Each row of a before or after table is a point. One or more steps were done to the points. Then noise was added and the rows were shuffled. The steps act on columns, c1 being the first. Name the steps. A step turns or swaps two columns, mirrors them in a line or flattens them onto one, adds a multiple of one to another, or multiplies or shifts one. Angles are multiples of 10 degrees, from the lower column toward the higher: turns from -170 to 170, lines from 10 to 170 but not 90. Use the fewest steps. Two steps may share a column if one is a turn and the other turns, adds or multiplies; they go together, in the order done. Otherwise the lowest column goes first.

Before, 11 rows:
[[ 26  -7  17]
 [ 29  -4  30]
 [ 27  23  -5]
 [  5  79  -2]
 [ -5  18  -3]
 [ 16  -2  22]
 [-56  -8  23]
 [ -5   5 -26]
 [  8  -9  14]
 [ 20  26   6]
 [-95  26 -69]]
After, 11 rows:
[[  8  17   5]
 [-22  17 -51]
 [ 36 -69 -25]
 [ 28  15  13]
 [  5  -9 -12]
 [-91 -66 -46]
 [ 25 -30  15]
 [ 20  10   2]
 [ 31 -17   1]
 [-18 -20   6]
 [ 30  21  12]]
Steps: turn c2 and c3 by -140 degrees; turn c1 and c3 by 50 degrees

Before (11 x 8):
[[ 41  -9 -32   3  13  10 -48 -26]
 [ 27 -23 -70  26   6  -2 -31  40]
 [-22 -19 -33  28 -18  75 -34  -6]
 [ -1  48  40   9   0 -56 -13  29]
 [-27 -36 -13  40 -40 -58 -29 -46]
 [ 49  40 -73  -8 -26  59  33 -10]
 [-16  -7  25 -26 -13 -51 -95  27]
 [ 24  42 -54  40  36 -35   3 -15]
 [ -7   6 -50 -18 -17  29 -21 -36]
 [ 16 -74 -14  -1 -20  33 -54 -70]
 [-17   2 -17 -44  15  27  -1  65]]
After:
[[ 13 -61 -16  -1  51  31  -6  66]
 [-24 -34 -58  28 -23  16 -10 -42]
 [-33  -6  39  11 -12 -46 -25 -31]
 [ 22 -18 -50 -16  34  20  -7  26]
 [-18 -77  22 -17   3 -53 -42 -24]
 [  3  37 -74  -6  34  75   6   3]
 [-24 -43 -34   7  -4  30 -23  33]
 [-23 -27  -7  37  58 -58  -3  29]
 [ 74 -35 -38  31  13  41 -13  -3]
 [ 29  -1 -11 -38 -35  12  -2 -55]
 [-39  10 -52  34 -33  -9 -10  28]]
Steps: mirror c1 and c6 in the line at 70 degrees; multiply c2 by 0.4; turn c2 and c7 by -60 degrees; turn c5 and c8 by 160 degrees

Before (11 x 11):
[[ -9   0 -17   5   6 -24  47  18 -10 -29  13]
 [ -6  14  46   0 -22   7  -5  42  10   1   0]
 [  1   5  31  30 -20  -3  -8  17  26 -15 -35]
 [ 24   5 -28 -49  22 -61   7 -24  -8   2  29]
 [ 30  12  -4 -36  12 -39  56 -36 -20  -1  19]
 [  3 -37  16  23 -17  -3  34  39  -7  36  -9]
 [-25 -26  25  12  18 -15  26   8 -34  10   0]
 [ 51   9  -6 -20  50 -42  32 -11  -6  -1  33]
 [ 20  43   6  17  -2 -18   1  13  -4  34  -2]
 [ -5  25  22  22  -6  -1   6   5  47  23   9]
 [ -8 -11   4 -13  28  -8  49  28 -10  32 -25]]
After:
[[-52  -5 -28  26   3 -58   6 -23  -8  58 -13]
 [  8  -1 -16   7  -1 -34  46  24  -7 -45  -9]
 [ 26  13  31 -22  -9  -5 -11  17  26 -36  24]
 [-39  -1  -1  25   2 -35  57 -32 -22  29   7]
 [ 25  20  19   8 -12   3   5   8  43  55   0]
 [  2  17  48  -5 -12   6 -10  42  10  -6  -4]
 [ 25 -20  18  -3   9  13  31  42 -11  87  11]
 [-34 -16 -12  44   3 -40  27 -15  -2  34  19]
 [ 25 -22  27 -15  17 -11  27  11 -37  38 -14]
 [-16 -25   8 -33  15   6  51  29  -8  80   0]
 [  5  35   8  10 -18  -5   0  11  -3  92  23]]
Steps: turn c1 and c4 by -110 degrees; turn c4 and c11 by -120 degrees; flatten c2 and c5 onto the line at 150 degrees; turn c6 and c10 by -20 degrees; multiply c10 by 2.5

Before (13 x 18):
[[ 32 -20   0 -14 -70  13 -23  13   2  -1  56  35  16   7 -25  -8  -1  12]
 [  3 -47 -40  -8  -2 -56 -36  38  22  21 -91 -34 -90  -9 -47  31 -60  17]
 [ 18 -19  22  15   4   2 -23  -5  42 -10  58  13   4  -4  -1 -65  -9  27]
 [ 12 -61   3 -49 -14 -27  64  34  15  17  -6 -65 -24  13 -18 -19   5  17]
 [-40  12  26  37 -32  49 -51 -17 -42  26  41  17 -22  19   6 -14 -27  29]
 [ 20 -41   6  -2  20 -28  93  12  29  24  22 -41  -8 -20 -25  28 -23 -29]
 [ -4  -1   9  -7  -3  18  -9   7 -11 -26  35  68 -31  36  11 -17  -6  28]
 [-31 -24 -48 -18 -34 -49  15  41  16  -8 -76 -24 -79 -35 -47 -33 -67 -17]
 [  1 -50  33  13   1  26  54  56  28 -22 -30 -48 -26 -10 -51  20 -24   5]
 [ 20 -13  28 -18   3  68 -46 -38   4  -2  15  32 -31   9 -17 -43  -2 -22]
 [ 51  35   0  13 -28  11  -9 -11 -11 -17   7  -5 -18  16 -16 -22   3  26]
 [ 16  36  54   1 -26  21 -22  21  -5  44  12  47  30  31   0 -23  -5  19]
 [ 45 -35   9 -33  13  -5  38  67  11   2  24 -52 -39 -35   7  -9 -38 -16]]
After, 13 rows:
[[-29  39   0 -35  49  17  59   5   2   1   4  37  16   6 -21  39  -4  16]
 [-66  22  28 -38  19 -28  28 -14   3  -2  37  33 -30   9 -22 -37  -1 -19]
 [-24  32   8 -53 -18  38   9  26  11   2 -45 -52 -40 -37   3 -15 -38 -16]
 [-22  43  33  -7 -31 -16 -45  23  28 -23 -40 -49 -27 -12 -50  16 -22  12]
 [-12  32  23  -5  29  12  63  -4  43 -10   2  13   4  -4   5 -51  -9  27]
 [-27 -20  56 -20  45  -2  17   7  -4  43  18  48  30  32   4  -1  -6  19]
 [-40 -22   0  -6  48  29  10  -7 -11 -16   4  -5 -18  18 -13   2   1  28]
 [ 40  40 -42 -30 -32  38 -74  17  23  22  65 -33 -92  -9 -43  24 -59  26]
 [ 56  40 -48 -38  37   7 -75  16  16  -8  13 -24 -78 -35 -49  -2 -66  -9]
 [  8  25   7 -23 -45  34 -13   8  29  24 -97 -40  -7 -19 -30   8 -24 -25]
 [-13   1  25  17  36 -63  56  -7 -42  26  35  16 -22  19  12   9 -26  27]
 [ 13  63   4 -68  -2  26 -29  14  15  15 -55 -65 -24  12 -16  -6   5  20]
 [-11   5   8 -27  11 -14  37   0  -9 -25  -1  68 -33  36  13 -11  -6  26]]
Steps: turn c1 and c6 by 130 degrees; turn c5 and c16 by -40 degrees; turn c2 and c5 by 160 degrees; shift c4 by -20; turn c7 and c11 by -110 degrees; multiply c8 by 0.4; turn c15 and c18 by -10 degrees
